Each row of a before or after table is a point. The points were changed in one or more steps. Then noise was added and the rows were shuffled. The steps act on columns, c1 being the first. What was done? A step turns or swaps two columns, mirrors them in a line or flattens them onto one, adds a multiple of one to another, or multiplies or shifts one. Angles are multiples of 10 degrees, from the lower column toward the higher: turns from -170 to 170, lines from 10 to 170 but not 90. Use the fewest steps. Two steps may share a column if one is a turn and the other turns, adds or multiplies; they go together, in the order done. Otherwise the lowest column goes first.
In the rows, 128 means zero.

Before (14 x 2):
[[127 194]
 [155 153]
 [175 241]
 [166 114]
 [ 95 157]
 [ 74 130]
 [123 167]
 [128 170]
 [101 148]
 [121 188]
 [105 155]
 [107 159]
 [156 126]
 [136 144]]
After (14 x 2):
[[180 130]
 [ 18 125]
 [143 128]
 [115 124]
 [ 80 126]
 [ 89 128]
 [224 123]
 [120 126]
 [205 129]
 [ 74 128]
 [ 66 128]
 [185 124]
 [128 127]
 [129 129]]
Steps: multiply c1 by 2; multiply c2 by 0

Before (11 x 6):
[[124  86 112  73  69 148]
 [ 95 178 152 121  71  92]
 [116 160 160  69  69  97]
 [114 103 117 103  70 187]
 [ 55 125 142 155 156  72]
 [127  71 142  57 111 101]
 [ 96  62 163 114  65 141]
 [122 165 206  82 115  94]
 [ 59 105 182 165 102  83]
 [185  98 167  97  35  93]
 [115 129 185 151  76 138]]
After (11 x 6):
[[126 189 143 118 147 124]
 [ 96 104 152 149  88 184]
 [123 114 206 122 139 175]
 [ 95 179 162 152  87  84]
 [ 59 170 182 149  91 156]
 [185 172 167 160  72 143]
 [115 121 186 157  79 121]
 [ 53 159 143 123 137 176]
 [114 120 117 147  95  65]
 [125 154 112 139 108  89]
 [116 116 161 139 109 171]]
Steps: turn c2 and c6 by 150 degrees; flatten c4 and c5 onto the line at 120 degrees

Before (12 x 11):
[[159 107  90 124 127 120 163  78 128 174  84]
 [ 96 145  80 167  93  49 106  96 186  96 184]
 [ 87 105 132 190 142 136 156 119 139 144 212]
 [165 173 167 123  87 121 157 182 147 156 112]
 [170 163 112 167  46  87 113 167 112 164 211]
 [144 136 202 186 167  95 159 154  97  59 167]
 [121  94 198 119 112 138 135 107 109 112 143]
 [ 91  86  70 158  65 152  70 142  83 125 145]
 [155 186 112 199 119 171  93 154 153 163 181]
 [125 120  73 153 125 166 149 104 167  75 180]
 [128 138  84  91 180  62 140  89 134 140 117]
 [142 103 142 137 126  64  47 189 190  72 139]]
After (12 x 11):
[[156 127  84 124 129 125 161  71 123 156  80]
 [137  82 145 133 127  62  46 176 193  54 140]
 [170 147 111 166  44  86 114 181 113 146 207]
 [132 145  89  89 179  65 142  97 129 123 117]
 [ 86  77  74 157  68 149  65 123  84 108 145]
 [121 132  71 145 128 165 152 101 170  54 177]
 [165 149 167 125  85 122 155 196 142 138 108]
 [119 103 199 119 111 142 136  95 116  90 144]
 [158 173 115 202 119 166  88 171 159 144 183]
 [143 129 201 188 176  95 161 155  96  37 170]
 [ 94 154  80 171  94  46 101 106 183  76 187]
 [ 86 110 131 190 142 134 156 111 140 120 213]]
Steps: turn c2 and c8 by 20 degrees; shift c10 by -20

Before (10 x 18):
[[102 193 102 187 161 128 161 171 163 164  88 117 174 152 146 129 132 113]
 [ 82 126  95 127 107 157  83 102 130 107 157 156 133 122  72 107  58 101]
 [146  97  67 180 164 140 126 182  84 105  57 136 126 114 109  91 176 130]
 [132 144 134 159 132 163 139  89 138  68 163 166 192 160 166 176 156 115]
 [137 202 131  95 116  70  87  74 141 179  61 187 168 124 184 139 104 146]
 [202 163 152 129 177  78 133 121 144  66 153 179 117  82  92 114  71 107]
 [119 161 147 101  75 141  55 152 203 109  71  74 149 153 121 117  91 158]
 [173  92 159 202  54  86 153 181 174 125 127 137 150 166  82 207  97 149]
 [117 159  69 167 153 145 151  62 119 169 163  98 171 161 107 215 178 154]
 [151 127 162 115  50  93  64  65  71 102  70 107 162 180 157 147  88 220]]
After (10 x 18):
[[ 38 143 152 125  69 108 132 111 145  94 152 178 139  81 162 114  69 106]
 [173 111 102 128  56 157  72 161 163 131  87 116 125 152 132 138 144 114]
 [166  69 129 131  81 102 125  63 143  94  61 188  72 123 177 132 165 147]
 [114  65 148 126 136 173 159 141 204 147  68  74  58 153 155 114 104 159]
 [ 93  68 163 131 180 122 144  55  70 120  70 105  56 180 179 143 132 219]
 [134 112  97 125 140 186 153  94 131 179 158 156  89 122 160 108  45  99]
 [ 75 120 134 137 114 191  73  79 138 154 162 166  95 161 123 180 175 114]
 [168 127  70 144  88 173  79  54 121 117 160  98 119 159  73 219 136 153]
 [103  96 159 142 201 117  95 172 172  91 126 139 133 166 133 218  72 148]
 [ 98 173  64 123 128 172 133 172  84 124  55 138 130 115  77 101 132 131]]
Steps: turn c1 and c10 by -120 degrees; turn c2 and c5 by -130 degrees; flatten c4 and c16 onto the line at 80 degrees; shift c6 by 30; turn c7 and c13 by 130 degrees; shift c8 by -10; turn c15 and c17 by 60 degrees

Before (14 x 32):
[[146 129 129 124 141 130 138 108 120 115 146 111 147 128 118 135 115 120
  125 131 147 123 126 125 121 142 115 137 150  86 133  94]
 [133 104 125 108 127 129 188 141 132 132  97 128 129 117 144 122 114 141
  148 100 137 138 142 126 108 137 128 107 136 156 146 117]
 [147 136 122 129 140 118 129 128 136 133 155 131 164 115 140 133 108 129
  123 113 146 123 133 125 112 139 126 140 158 157 145  89]
 [126 138 148 127 128 152 129 139 120 112 128  97 117 143 135 129 112 122
  128 163 120 118 142 159 125 142 123  50 122 145 174 126]
 [126 140 140 132 147 117 124 123 119 124 144 136 121 111 155 129 155 120
  139 109 141 135 131 118 124 120 146 146 116 144 145 124]
 [110 132 139 136 149 123 133 148 133 125 117 140 131 134 136 129 128 141
  140 111 148 141  74 156 112 121 121 147 117 160 133 110]
 [105 133 127 138 142 124 107 141 138 134 156 132 120 118 133 105 120 121
  152 116 143 118 131 117 102 139 139 131 138 157 133 127]
 [130 134 145 134 145 150 108 132 131 140 150 122 120 131 136 126 107 143
  130 117 148 170 140 137  94 138 123 133 116 135 133  70]
 [136 133 125 118 131 126 143 149 143 128  98 130 131 123 146 130 113 141
  139 106 138 131 135 151 131  50 113  98 124 121 143 108]
 [139 135 119 138 131 124 109 122 135 131 152 132 122 124 151 127 119 133
  141 106 133 115 137 155 124 112 137 139 113 150 137  65]
 [143  92 119 128 154 113 125 149 123 138 144 136 122 152 101 133 116 121
  137 110 129 136 138 125  88  97 150 147 117 140 141 122]
 [104 108 134 137 146 115 142 145 141 119 141  66 178 115 153 133 116 127
  123 182 121 115 120 134 119 113 114 153 115 161 141 122]
 [144 120 123 104 136 140 117 132 134 141 135 140 118 146 145 126 110 130
  123 101  95 121 138 127 130 126 114 147 127 110 141 125]
 [134  96 131 132 144 131 115 145 128 142 152 135 122 147 144 124 124 119
  123 100 115 115   7 117 128 139 115 142 127 136 139 122]]
After (14 x 32):
[[134  96 131 132 144 138 114 144 128 117 127 137 127 147 130 124 124 119
  124 159 137 115   7 117 128 131 115 136 127 135 139 123]
 [136 133 125 118 131 120 143 149 143 116 128 133 125 122 130 130 112 141
  139 138 121 131 135 151 132  57 113  94 124 121 143 108]
 [126 138 149 127 128 123 128 139 120 122 125  99 117 144 124 129 113 122
  128  68 152 118 142 159 126 117 123  65 122 144 174 126]
 [132 104 124 108 127 120 188 141 132 114 128 131 122 117 128 122 114 141
  149 147 125 138 142 126 107 141 128 102 136 155 146 116]
 [110 133 139 137 149 114 133 148 133 136 128 142 129 134 129 129 128 141
  140 151 114 141  75 156 112 136 121 139 117 160 133 109]
 [143  93 119 129 155 134 125 149 123 123 127 132 125 153 129 133 116 121
  137 152 114 136 138 125  89 111 150 142 116 140 141 122]
 [126 140 140 132 147 122 124 123 119 135 127 140 125 110 130 129 155 120
  140 152 112 134 131 119 124 136 146 136 116 144 145 124]
 [144 120 123 105 137 151 117 132 134 120 127 143 119 146 130 126 110 130
  123 159 155 121 138 126 130 100 114 140 127 110 141 125]
 [130 134 145 134 145 100 108 132 130 117 126 124 124 132 128 126 107 143
  130 140 137 170 140 137  94 130 122 133 116 135 133  69]
 [105 133 127 138 142 116 107 141 138 122 127 133 125 119 129 105 120 121
  151 141 117 119 131 117 101 149 139 130 137 157 133 127]
 [104 108 133 137 145 140 142 146 141 151 137  72 179 115 118 134 116 127
  123  86 121 114 119 135 119 121 114 165 115 161 141 123]
 [146 129 129 124 141 111 138 107 119 143 132 110 150 129 125 135 115 120
  126 128 121 123 126 126 121 150 115 133 150  86 133  94]
 [139 135 119 138 131 126 109 122 134 126 128 135 126 124 130 128 119 133
  141 152 122 115 137 156 124 119 137 132 113 150 136  65]
 [148 135 122 129 140 118 130 127 136 126 135 132 167 114 129 133 108 130
  123 146 110 123 133 125 112 156 126 135 158 157 145  89]]
Steps: turn c6 and c21 by 120 degrees; add -1 times c21 to c26; turn c20 and c28 by -160 degrees; turn c10 and c28 by 160 degrees; flatten c11 and c13 onto the line at 80 degrees; flatten c12 and c15 onto the line at 10 degrees
